Each row is a point. Each copy is the shape, with its points in the same order, stretched, turned, moved and blurred by noise. Some copies are also mirrored. Which?
(in the rows, 128 means zero)

Shape (6 x 3):
[[180 132 173]
 [113 113 148]
 [113 136 170]
 [157 191 184]
 [ 83  61  60]
 [151 117 180]]
Copy 1:
[[127 142 192]
 [132  96 136]
 [105  94 142]
 [ 52 141 173]
 [222  89  52]
 [129  98 186]]
Copy 1 is: only turned
Copy 2:
[[142 185  91]
 [118 131 134]
 [107 165 135]
 [133 233 136]
 [156  20 162]
 [119 169  94]]
Copy 2 is: mirrored
Copy 3, 6 rows:
[[140 110  49]
 [145  96 117]
 [115  87 108]
 [ 81 110  77]
 [244 129 171]
 [141  79  76]]
Copy 3 is: mirrored

Shape, 9 rows:
[[120  82 136]
 [108  85 142]
 [126  82 139]
 [195 140  78]
 [136 170 107]
 [107 215  15]
 [176 163 126]
 [116  95 137]
 [120 100  53]]
Copy 1 (9 x 3):
[[156 117 148]
 [138 122 157]
 [140 101 150]
 [115 112  48]
 [ 82 138  95]
 [ 70 237  22]
 [ 69  98  87]
 [135 116 145]
 [160 175  85]]
Copy 1 is: mirrored
Copy 2 (9 x 3):
[[164 116 119]
 [172 131 131]
 [168 117 125]
 [101  24 104]
 [ 71 106 125]
 [ 53 128  33]
 [ 68  54 151]
 [158 125 124]
 [163 107  55]]
Copy 2 is: mirrored

Shape (7 x 4):
[[ 73 119 125  83]
 [156  42 143  49]
 [161  56 158  69]
 [ 65 116  96 147]
 [128 152  95 117]
 [136 141  49 140]
 [123 138 112 161]]
Copy 1:
[[ 83  83 153 112]
 [154  22 155 165]
 [153  50 153 174]
 [100 119 182  70]
 [134 118 123  93]
 [155 125 123  51]
 [151 152 144 108]]
Copy 1 is: mirrored
Copy 2 (7 x 4):
[[ 71 168 157 147]
 [160 153 139 249]
 [183 155 147 220]
 [ 70  97 132 108]
 [103 165 108 128]
 [ 89 121  63 134]
 [131 122 119  98]]
Copy 2 is: mirrored
